Rows are points. Each table stands for the endless flat space through its points: a line for two points, a plane for three, and so on. The two share one point or none. Which?

First (2 x 4)
[[ 46  39 -21  17]
 [ 38  33 -14  13]]
Second (3 x 4)
[[33 34  3 26]
 [23 38 -5 10]
 [32 16 15 18]]
They share: no point

First (3 x 6)
[[-36   2 -20   9   7  -2]
 [-29  -2 -13   9  13  -6]
 [  6  -6   4   3  27 -24]]
Second (3 x 6)
[[-21   2 -13  13   5 -22]
 [-15   3 -32  18  15 -15]
 [ -6  15  -8 -27   9   6]]
They share: [-15   6 -17   3   9 -12]

First (4 x 9)
[[ 24   1 -50 -19  18  19   5 -34  14]
 [ 18 -15 -10 -37   4  43 -27   4 -14]
 [ 38  -3  -8  -3   3  12 -17   0 -15]
 [ 32   0 -17  -6   6  15 -11 -15 -12]]
Second (4 x 9)
[[ 43   8 -13 -15   9  18 -25 -13  -6]
 [ 38  14  -2  -8 -20  21  -1  23  17]
 [ 50 -22 -14  10  10  33 -25 -19 -25]
 [ 31 -10 -25 -25  27  16 -39 -39 -28]]
They share: no point

First (4 x 11)
[[-11   7 -43  12 -35 -23   2 -10 -44  -9 -17]
 [ -1 -26 -56  42  -1  17  20 -34 -26 -13  21]
 [-23  15 -27  22   5  25  -8 -16  -6 -13  19]
 [ 11  -5 -62  27   5  17   5 -16 -23 -19   9]]
Second (4 x 11)
[[-19  21 -18  23   5   7 -13 -18 -27 -15  -5]
 [-19   6 -44 -27 -37  -7   1 -19 -29 -31  19]
 [-26  15 -26  24  -1   6  -7  -7 -19 -12   1]
 [-34   3 -40  10 -13  -6   3   7 -19 -20   7]]
They share: [-23  16 -28  17  -9   9  -7 -13 -17 -11   7]

First (4 x 12)
[[-11  13  24  -7 -38 -12  11  19 -25 -31  11 -39]
 [-20  22  -6 -10 -12  40 -12  16 -22 -33  34 -37]
 [ 10  10  36  -4 -56 -36  20  22 -16 -31  -4 -21]
 [  4  19   1  20 -16  10 -13  10 -14 -10  20 -35]]
Second (4 x 12)
[[ 11  51  45   8  13  -4  -2   4  18 -44  28 -16]
 [  3  25   9  10  -7   6  -4   8  -4 -32  18 -30]
 [-13  -8 -31   7 -29  31 -13  14 -29 -26  15 -63]
 [-16  29  13  -9  13  27   0   9   2 -59  29 -50]]
They share: no point

First (3 x 18)
[[-23 -31 -31   3  10  24  -9 -17 -28  -3  11   6 -15 -29   1  15 -22 -10]
 [-21 -41 -45   1  20  38  -5  -3 -28  -5  -1   2 -29 -29  -1   7 -28 -20]
 [-38 -44 -36   6  25  15 -13 -24 -38 -12   3   8 -22 -33   4  21 -11  -7]]
Second (4 x 18)
[[-43 -24  -4 -23  17  35 -16 -13 -27 -16  12  -2 -21 -31  17  -3 -32 -11]
 [ 28  -2 -54  32 -20  28 -11  -5 -23  36  46  16   6 -24 -25  37 -42  -3]
 [-40 -18  -4 -28  26  44 -21  11 -45 -10  24  -8 -20 -40  21  -3 -52  -7]
 [-26 -22 -18   0  -9  23 -11 -49   6  -9   7  14 -17 -13  -3   8  -7 -15]]
They share: [-16 -22 -25   2   0  25  -8 -17 -23   2  18   6  -8 -27   0  14 -26  -9]

First (4 x 20)
[[ 12   9  10  14  10  41   9   3   4 -14   4   5  27  38   2  32   9 -10
  -15 -13]
 [ 11  -7  48  32 -30  37  16   4   0 -32  10   0  17   6  12  19 -12 -11
  -31 -23]
 [-18  -6  21  23 -19  20  15  35  12 -36 -16  15  15  32  17  32   9  -8
   -9  -1]
 [ 17 -10  40  27 -20  14   5  19  15 -20   6 -12  26   6  14  10   5   3
  -39  -8]]
Second (2 x 20)
[[  2 -11  26  27 -12  24  10  14   4 -26  -9   0  18  19  14  25  -1 -14
  -17  -1]
 [ -2   5  22  17 -12  26  12  28  16 -26   1  10  24  33  10  27  15   2
  -21 -13]]
They share: [  0  -3  24  22 -12  25  11  21  10 -26  -4   5  21  26  12  26   7  -6
 -19  -7]

First (3 x 24)
[[ 41   4  27  18 -14  -3  -4 -18 -39  28  33   1  -2  29  43   1  -3  26
  -13 -28  -7  -3  28 -14]
 [  5 -30  45  -3  -9   2 -14 -32 -20  12 -20 -11 -19 -16   8  23 -37 -15
    5 -20   3  -8  -1 -11]
 [ 25 -20  19  22  14 -23 -12 -42 -19  44   5 -15 -14   1  23  -7 -11  -2
  -21 -28  17 -15  16   6]]
Second (4 x 24)
[[ 22 -23  26  -7 -22  -9   0 -29 -41  45  -2 -23 -21  14  31  18 -22   7
   -9 -20  16 -10   8  -6]
 [ 22 -25  30  56   5  -1  -4 -41 -28  18  15  14  -6   4  26 -34  12   9
    0 -33 -20 -16   7   6]
 [ 31 -11  32 -21 -20 -14  -5 -27 -38  49  -3 -26 -16  15  32  30 -36  12
  -14 -18  22  -6  21 -13]
 [ 10 -28  42  14 -16  -8  -2 -27 -59   8  17 -27   1  37  61 -11 -14 -26
   -2  -1  22  10   0  14]]
They share: no point

First (3 x 24)
[[ 32  14  28 -18 -28 -22  12  35 -20   3  44 -31   9  40 -37  53  25   3
  -15 -26 -20 -24 -42  -1]
 [ 40  -2  44  14 -24  -2  12  15 -24 -13  16 -39  -7  48 -21  41  -3 -21
    9   2 -32 -20 -54   7]
 [ 30 -17  39  54   6  33   2   0  -9 -13 -19 -24 -37  13  -1   6 -18   4
   -1  27 -32 -10 -14 -23]]
Second (4 x 24)
[[ 36  24  56  35  -2  39  20  13 -13   4  10 -22  22  30 -38   7  53  56
   14   7  -5 -19   1   0]
 [ -3  -2  29  19 -21 -26  25  61  24 -27  14 -38 -19  51 -25  48  11  -1
    7  22  -9 -30  -5 -16]
 [ 21   8  42  23  -9   8  18  31   0  -8  13 -27   0  35 -29  25  29  27
    6   9  -8 -22  -7 -10]
 [ 23 -32  22 -17  -4 -28 -10  25 -10  -8  23 -16 -39  13  -2  37 -21 -16
  -29 -17 -16 -13 -45 -35]]
They share: no point

First (4 x 24)
[[ 42  14 -12  -8 -24 -31  28  19  -5 -32  -3 -24 -24  -2 -25   4 -23  41
  -20 -30  24  21  38  24]
 [ 14  24  -5 -23 -17  -4   7   1 -23  -1   7   1 -37  -6 -30  27  -4  40
  -12 -43  -6   5  12  35]
 [-27 -15  -6 -20 -19  19 -19 -14   6  -2   6 -40   3 -15  -3  21  -8   0
   24 -11 -18 -28 -25   9]
 [-24   6   6 -38 -16  22 -31 -32 -15  25  27   8 -18   6  -3  36  13  36
   30 -47 -45 -31 -37  36]]
Second (3 x 24)
[[-11  10  -5 -26  -6 -13 -12 -20  -5 -19 -22 -23 -21   1 -25  34 -17  19
    5 -36 -25 -30 -14  22]
 [ 10  -4 -13 -10 -18  17  15  10   0   2  25 -32 -21 -16   8  19  15  24
   15   0  17   5  20  41]
 [-14   9 -12 -21 -21   2 -12 -23 -13  -4   0 -23 -21  -6 -31  22  -7  20
    7 -36  -4 -14 -18  15]]
They share: no point

First (4 x 24)
[[-50  -7  16  -5  14 -30 -18 -10  26 -12  35 -21  -3  38  26  12 -26 -36
   -5  16  19 -43  -1 -23]
 [  2 -30 -38  33 -10 -19 -32  34   8  30  -5 -15 -29   8  17 -11  27  25
   21  -6 -21 -32  22   2]
 [  6 -56 -46  20  20  34   1  43  22 -16  -8 -32  -7  31  54  -1  25  18
   43  16   7  21 -18  29]
 [  4 -40 -62  34 -10 -18  -6  29 -34   9 -19 -24 -48  35  38 -48  46  51
    7  25 -26 -31  17   4]]
Second (4 x 24)
[[ 11 -33 -53   7  39   8  -8  28  12 -16  24 -17 -11  25  50   5   6   7
   14   2   5 -40   8  16]
 [-43 -24   7  27 -42 -40 -23  11  10  35 -16 -22 -38  25   1 -25  18  13
   16  25 -10 -15   6 -22]
 [-14 -37 -26  43  -7 -15  -9  14  -7  -3  -7 -36 -30  26  17   9  22  -9
   37  34   4  -7   2 -17]
 [-35 -10  -5   3 -16 -36 -45  21  18  33   4  -8 -12  29  31 -45  10  33
  -24 -21 -32 -45  18   2]]
They share: [-14 -28 -26  19   2 -15 -18  20   8   6   5 -21 -21  26  29  -9  13   9
  13  10  -5 -28   8  -2]

First (2 x 24)
[[ 21  24 -37  35  23 -28   2  17  21 -18  18  -1  32 -12   1   7   5   8
    3  17 -30  16  11 -10]
 [ 22  29 -44  42  26 -33   8  16  27 -21  14   2  38 -16   8  -1   6  12
    0  12 -35  20  16  -4]]
Second (5 x 24)
[[ 22   6 -29  36  46  -9 -40  19  13 -14   9   9  44 -11 -36  40 -20   5
   -3  33 -29  25 -18 -17]
 [ 47  43 -41  24  33 -41  17  13  16  -6  19   9  14 -26  24  21  16 -27
   28  43  -1 -10  27 -41]
 [ -7  -1 -23  24  -1  -8 -16  16 -40 -11  38 -41   5  -6 -26  35  -7  -7
  -11  34   8  -8  26 -48]
 [ 28   0  -2  19  44 -34 -24  45  31 -39   6  12  40   7  -8  45 -24 -13
   11  46 -35  21 -10  -6]
 [ 21  11  -2   5   7 -39  10  38  16 -30  29 -12   9  10  14  24   5 -17
   21  37 -18  -2  16 -19]]
They share: [ 19  14 -23  21  17 -18 -10  19   9 -12  26  -7  20  -4 -13  23   3   0
   9  27 -20   8   1 -22]

First (3 x 24)
[[  0 -25   1  -5  14  16  28   6  11  17  38   3  23 -14  -3  32  39  11
   -6  -4  -2 -25  29 -17]
 [ -1 -25  -6  -4  11  10  36  14  15  24  45   1  19 -14  -8  37  46   8
    0  -7   4 -31  34 -24]
 [-10 -11  -9  -3   8  16  26   2  11   5  30  -5  17 -10 -11  20  25  23
   -2 -16 -14 -15  33 -15]]
Second (4 x 24)
[[-12 -35 -20  -9  28  16  23 -20  -8  -9  22 -23  56   0   4  24  -1  44
    3   0 -25 -22  -1  24]
 [-30 -24   9   4  29  32  -8 -21   9   4  19  -6  26 -12 -22  27  11  31
  -35 -19 -35 -13  13   0]
 [  7  -5  -4 -10   5  24  23 -12  -3 -21   8   7  29 -14  16  -3  15  20
    6  -7 -20   0  30   5]
 [ -2  -9  16 -17  12  24  23  -2   2   1  48 -37  24  24  -2  20 -17  76
  -21  16 -21   6   9 -16]]
They share: [ -8 -11   5  -5  14  28  10 -14   3  -9  16  -1  25 -10  -1  10  11  29
 -14 -10 -26  -3  23  -1]

First (4 x 24)
[[  4  11  22   7   4 -18  -3  17 -12 -42 -45  42 -42 -29  -3 -17   0   9
   21 -17  -8   3   6 -21]
 [ 27 -12  28  15 -25  -3  18 -42  -4 -11 -26  16   2 -49  -3   5  10 -19
    2 -24 -18 -24 -34  -5]
 [ 33 -20  38  17 -21 -10  19 -58   8  -6 -31  13  11 -52  -5  -6   7 -20
  -13 -15 -20 -27 -46 -12]
 [ 32  -9  26  11 -52  22  21 -11 -20   2   7  -6 -26  -5   5  11  20 -43
   21 -25 -36 -29  -6 -25]]
Second (3 x 24)
[[ 14   4  28 -15 -43   9   4   0 -26  -9 -57  40 -35 -12   3  -6   2 -24
   17 -14  -6  25  14 -22]
 [  0   0  27   8 -12   5  10  -9 -15 -11 -31  26 -45 -29  -4  -4  17 -15
   30 -18 -22 -15  -8 -28]
 [ 24   0  24  -7 -33  -7  10  -6 -12 -23 -43  32 -21 -20   5 -16   2 -18
    9 -18 -16   9  10 -16]]
They share: no point

First (3 x 24)
[[ -9  -3  -9 -17 -30  13  15  34 -39  -3  37  -3 -27  22  19  -8   2 -10
    4  -6 -15  16  -7   0]
 [ 15   0  21  40 -33  16 -24  19  -6 -24   1 -36 -39 -26 -14 -38  47 -34
  -17 -60  -6  13   8  18]
 [ 13   3  16  28 -30  14 -14  18 -13 -17   9 -31 -35 -16 -11 -35  37 -28
  -15 -48 -11  14   4  11]]
Second (3 x 24)
[[  6  -9  14 -17 -27   1  -4  15 -35 -30  71 -26  -4  19  -2 -41   9  13
  -19 -22 -31 -23 -31   7]
 [-30  -9 -28  19 -21  -5  32  45 -53  12  23  10   2 -23 -32 -71  39   1
  -37  -4 -37  13 -13  19]
 [  8  19  13   5 -24   6  -2   6 -28  -5  19 -20 -29  10   3 -24  16 -17
    0 -33 -22  19  -2 -11]]
They share: no point

First (5 x 24)
[[ 20  36  21 -38 -23   5 -29   6 -18  28  38   6  10  13  14  32  11   3
   50  -7   4   1 -26  30]
 [ 26  41   9 -13 -13 -21 -14  30   0  25   8  42  60  -3 -10  30   9  51
   -3   9  -6  -7  14  38]
 [ 33  31  43 -39   1  21   0  33  25 -15  -3  37  43 -35 -22  14   1  34
   -8  12 -32 -19  31  -2]
 [ 40  41  -8  -4 -16   8  -5  34 -24 -10  13  10  29   8  21  -9  10  20
   43  11 -17 -23 -12  27]
 [ 46  42  -6   1  -7   8   6  47 -11 -22  -2  24  46  -5  10 -15   7  35
   22  20 -28 -29   7  20]]
Second (5 x 24)
[[-18  21  33 -24  34  12 -29   6  15 -51  38  21  33 -23  -8   0  54  61
   48  10  10 -13 -10  -1]
 [  0   8  23  -8  13  15 -36   4 -18 -21  26  -9  14 -31 -12  14  39  53
   32 -24 -26 -14  21   4]
 [ 32  61  11 -36 -36  18  15  18   1 -17  -2  35  33   3   6 -14  -4  11
   10   8 -10 -39   0  15]
 [ 33  33  19 -42 -26  14 -15   4  -5 -18 -11   6  30 -29  -8  -8   2  26
   19  -2 -15 -21   3  30]
 [ 59  15  27 -14 -52   0 -17  28 -23  12 -13  -4  42 -17  -8  -4 -12  20
  -23 -22 -49 -47  11  30]]
They share: no point

First (2 x 24)
[[  3  16 -19   2 -13   2   7 -22  28  22  26  36  -7   9  21  -8  37   4
   -8  36  17   2  27 -24]
 [ -3  19 -16  11   8   2  13 -31   7   1  17  18 -16  -9  18   1  16   4
   -5  12  -1 -13  12 -24]]
Second (2 x 24)
[[-13  10 -29   6   7  -5  19 -14  22  21  33  28 -22 -16  17 -14  33   1
   -4  29  -7   4  11  -6]
 [ -4  25  -8   3  -5   7   4 -38  16   3  12  13 -16   2  14  -2  18  -2
  -16  17  14 -20  17 -27]]
They share: no point

First (6 x 24)
[[  0 -16  -2  34 -36  20  23  70  79 -26  -8  14  -8 -17   6 -47   3 -37
  -28  20  13  11  11 -12]
 [-34  -6  -8 -12   0 -14  53  17   9 -41 -54  10  20   8 -17 -34  16 -22
  -38 -22  -4   0  19 -26]
 [-36   8   2  -4 -16 -26  63  27  -1 -37 -50   2  16  -4 -27 -50  20 -10
  -54 -32  -6   2  29 -36]
 [-24 -47  -9   5  25  17   1  -7  23 -17 -31 -13  -2 -17 -17   5   2 -30
   -4 -25  19  25  -2  26]
 [-33 -30 -14  -7  19   7  38   7  22 -38 -45  17  16  12 -11 -16   5 -33
  -18 -12   5  11   7 -11]
 [-24 -72  -8  73 -21  22   8  29  40  -1  29 -17 -39 -66 -23 -26  -4 -41
  -52 -13  47  60  35  12]]
Second (6 x 24)
[[-39 -64  -9  29 -15  46  29  28  62 -20 -48 -35   8 -21 -36 -13  -7 -42
   -4 -26 -17  21  18 -32]
 [-28 -50   8  -1   1  26  28  22  40 -22 -28 -25  -6 -14 -22 -13 -26 -18
  -24  -7 -11  27  28  -8]
 [-23 -49 -35  29 -13  38  46  12  23 -12 -50 -19  27 -22 -32 -36   1 -59
    0 -29  -2  29   9  -7]
 [-23 -25  -8   9   0  11  29  16  22 -19 -30   0   7 -10 -18 -29   6 -31
  -23 -19  18  19   3   5]
 [-36 -52 -23  23 -14  53  59  14  41 -13 -54 -26  26 -16 -32 -46   3 -54
   -5 -35  -3  21   4 -18]
 [-43 -45  15   7 -26  38   4  42  64  -5 -30 -30   1   3 -44 -10 -11 -30
  -30 -19  16   9  -6 -17]]
They share: [-24 -28  -4  11   3   8  24  18  28 -24 -29  -1   1 -13 -16 -21   5 -26
 -22 -17  12  19   9   0]

First (4 x 24)
[[ 13 -19  -5 -15 -27  18   9 -20  39  10 -35  13   3  11 -16 -19   9  -7
  -13   5  -6 -13 -20 -33]
 [ 10  -2 -14  -5 -14  25  19  -9  25  18 -34  13   9   6 -29 -22  29   1
   -9  -1  -5 -28 -10 -39]
 [ 20 -24  -2 -26 -27  20   8 -10  50  23 -48  19   6  11 -17 -16   1  -9
  -17  -6   6  -6 -15 -32]
 [ -7   0   1  17 -21  13   6 -53   9 -35   8  -4 -16  21 -20 -11  35   8
  -12  45 -48 -17 -30 -27]]
Second (5 x 24)
[[ -4 -30  13 -29 -24   6  -4 -18  30  -9 -10  20   9  37 -28  12  20  -5
   -1  19 -10 -15 -16 -32]
 [  1   9  -7  25 -32  11  31 -45  45  17 -14  29 -10   2 -56  -9  37   9
  -60  54 -15 -51  28 -26]
 [-12 -31   7 -26 -38   6 -20  -1  33  17  -4   0  -1  53 -23   6  40  19
    1  28 -29  -9  -7 -45]
 [ 22  -9  -5 -14 -10  20  14 -35  11  -3 -44   2  13   7  -3 -24   2  11
   23 -14 -11  19 -55 -33]
 [ 14   8 -12  11 -31  17  21 -37  15  37 -40 -12   4   1  -9 -35  30  40
    0   7 -25  10 -28 -44]]
They share: no point

First (3 x 24)
[[-17  -8 -11  -2 -19   1  24  10 -17 -12  24  15   4   6 -11  20   5  -1
    6  26   9 -19 -31   7]
 [-29   7  -2  22 -37  -5  30  22 -20 -33  48   9   7  18 -26  -7  11 -22
    9  11  27 -13 -31  28]
 [-35   7 -14  10 -31 -23  33  19 -26 -21  45  -3  -2  12 -17   5  -7  -4
   -3  14  24 -13 -34   7]]
Second (4 x 24)
[[  8   1  -9  21 -26  32  -2  23  18  -8  27  41 -21  -1  11  38   4 -18
   41  21  12  -6 -61  28]
 [-15 -25 -23  41   7   7  54  10  -8   5  42  22  31  36 -27  10  48  -9
   -5  16  -4 -21 -40  11]
 [-18 -11  -7  14  -3  -3  62  -6 -31 -19  36   1  38  25 -30 -10  48 -32
  -17  19  -3  -8 -13   7]
 [  4  -1  -3  16 -33  35  -8  26  15 -15  24  45 -18  -1   4  34   2 -14
   45  23  17 -14 -55  35]]
They share: [-11  -8   1  10 -25  19  21  13 -11 -24  27  27  13  12 -20   8  23 -19
  18  23  12 -19 -28  28]

First (4 x 24)
[[-20  28  24  13 -26 -12 -26  17   3  11  23  -2 -11  -1  11 -17  17 -15
  -10 -22  13  10  18   0]
 [ -8  24  16  15 -46   1 -44  34  14 -13  24  10 -36   9  47 -19   8 -31
    4 -41  37  16  25   1]
 [  3  21   8   1 -40  -3 -49  32  12  -6   5   7 -13  27  26 -25  18 -26
  -15 -47  17  -6  34 -15]
 [ -7  23   8  -1 -32  -2 -41  25   7  -4   8   1  -8  17  16 -23  17 -28
  -11 -42   9  -4  35 -10]]
Second (4 x 24)
[[-20  23  33  15 -32 -20 -20  26   9   3  19  -2 -22   2  20 -29  27  -7
   -3  -6   5   3  27 -13]
 [-25   2  33  19 -38 -55 -32  21  22  -3  12 -21 -16 -20 -14 -10  42  -8
  -27  -4   7   7   4 -15]
 [  2  11  28  10 -31 -29 -45  47  28  33  28   6 -15 -18  38 -20  -2  18
   -3 -26  -2  35  32 -21]
 [ 10  11  18  18 -29 -35 -59  41  30  51  40  10   5 -22  32   4 -18  26
  -21 -42  14  51   6  -7]]
They share: no point

First (5 x 24)
[[  9 -29   9  19 -14   3  -3 -17  26  17  25   2  -3  18   0  15  19 -40
  -17  11   4   7 -14  22]
 [ -4 -37  17  24 -15   4 -18 -17   9  29  36  26  -3  10  12   3  22 -48
   11   6  24   1  10  53]
 [-12  -7  32  43 -21 -12   2 -15 -31  25  35  21   4  18  53 -14  34 -10
   25 -22  16   7  21  60]
 [ 26  15   1  18  11  10  -4 -33  -9  37  34  18 -23  22  20 -17  28  12
   11  12 -12   1 -18  31]
 [ 10  -1   6  11  -7   2   0 -27  32  15  11 -11  -3  18  -3  16   6 -12
  -38  15  -9  14 -26  -2]]
Second (3 x 24)
[[  8 -19  21  34   2  -7  18 -16   4  14  47  27  -2  36  47  16  17 -25
   -4  21  11  27  -1  46]
 [ 23 -12  -4  19 -26  -9   1 -22   7  21  20 -15  -9  13  -6   3  46 -25
  -20 -22  -7  -1 -21   8]
 [ 29 -11 -11  13 -33 -14  -1 -28   4  28  17 -21 -16   5 -14   5  51 -31
  -21 -29  -7  -5 -29   0]]
They share: no point

First (3 x 24)
[[-11   1  30  -1   8  39 -26  10  22   6 -27  31  -3  20  18  18  19  54
   14   2  16 -24 -16 -17]
 [ 19  16   1 -15   3  10 -15 -20  25  27 -14  17  -8  33  13  18  16  27
   34  -6  15 -55 -49 -26]
 [ 24  26   0 -11   8   4 -11 -20  27  36 -12  16 -18  30  18  18  14  14
   34  -3  11 -54 -51 -32]]
Second (7 x 24)
[[-23   5   4  17  31  16 -40 -28  27  15 -57  48 -39  26  44 -19 -16  44
   64  10  24  -6 -45 -19]
 [  2  44  38 -19  -7  23 -28  19  11  -5  -4  47 -26  -3  29  18   6  41
  -15 -13  11 -39   2 -29]
 [ 35 -40  32 -19  38  16 -46 -22  58  -9 -31   8 -51 -28  20  32   6   4
   -5  29 -35 -53 -14 -75]
 [ -3 -20  19   8  44  -6 -42 -31  60  25 -35  71 -14  -6  37  16 -12  42
   16  37  -1 -33 -32 -29]
 [ 14  22  28 -40  -7  37 -40  -5  16 -35 -21   8 -77  -4  18   3   1  16
   27 -14   8 -23   2 -57]
 [ -8  -8  -1   5  41   9 -34 -30  54  10 -59  44 -66  15  29  14 -31  -9
   70  66  21  -2 -43 -44]
 [-13  30  32  -4  -2  32 -36  -4   1  10 -18  30  -8  14  35 -20  27  84
   13 -58   7 -30 -15 -10]]
They share: no point

First (3 x 24)
[[  5  22  41  28 -34  -5 -18  19  -5  -4 -40   9 -13 -23   1 -21  26  -7
    8  39  24 -12 -17  -5]
 [-33  33  -6  58 -37  19 -11 -14  26  15 -19   9 -22 -13 -34 -13 -12 -32
  -11  33  25   4 -24   6]
 [-36  34 -13  53 -30  18  -9 -17  22  19 -18   4 -21  -8 -34 -10 -10 -27
  -10  27  26   5 -21  12]]
Second (6 x 24)
[[ -6  34  -9  24   3  -9 -38  -6 -23  -7 -49 -12 -24   2   9 -39  38  17
   16   8   9 -17 -15  11]
 [-32  20  28  39 -36  16  19  24  43  -5 -30  -4 -28   6 -37   7   7 -25
   16  14  69  19   1  26]
 [ -2  15   6  28 -25  16   1   0   2   8 -27  -8   9   3  -5 -23  13  18
   -3   9  58  15   6  30]
 [-29  23 -10  13 -12  -3 -20 -22 -51  13 -15 -27 -19 -49  18 -20  21   0
  -21  13  -5 -25 -54  -8]
 [-63   7   2  61 -18 -15  -8  28  21 -20  -9 -38 -62 -24 -26 -12  27 -23
   -5  -8  17   2 -48  15]
 [-31  -1 -12  65 -16 -11 -12  18  15   3  -1 -29 -15  -5 -20 -30  23  16
  -21  -7  29  19 -18  38]]
They share: [-18  29   4  27 -17   2 -10  -2  -3  14 -29  -4 -14  -6 -13 -10  16  -4
   3  21  27  -3 -12  15]

First (4 x 24)
[[  3  14  -7 -41   3 -17   8 -14  36  -2  27   4  29   3 -18  25  -4 -13
   -3   2 -44  -7 -19   0]
 [-19  14 -15 -19   3  -1  22 -14  22  20  37   8  -1 -13 -18   9 -20 -15
   19  -8 -26 -27 -21   2]
 [ 31   0   9 -29 -25   5  30 -44 -16 -16   3  -4  13  47  22  51  -6  13
    3  -6 -30  13  -9   2]
 [ 11 -28   7 -41  17   5   4 -20  -8 -10  15 -10  11  39 -10  49 -22  25
    7  16 -48   3  -1  18]]
Second (5 x 24)
[[-31 -16 -25  -2   2  21  53  -2 -25  -2  39  15  -8  66   5  31 -12 -15
   -2  32 -59  -7 -11  10]
 [ -4 -32 -30  20   7  -2   9 -14 -44   9  38   9 -55  35 -28  69   9 -54
   23  19 -37 -15  27 -10]
 [-13  24  17 -23   5  -4  38 -35 -34  22 -11  -8  19   2  12  27 -27  12
   41  -3 -50 -39 -23  27]
 [ 24 -13 -24 -35 -21  11  19   0  33   2  71  23 -14  18  -8  21  -9  -2
    9 -25   9  38 -19  -8]
 [-34   0 -18 -10   7  26  57 -14 -14  -3  28  11  11  57  16  25 -21   6
  -11  27 -67 -13 -21  18]]
They share: no point
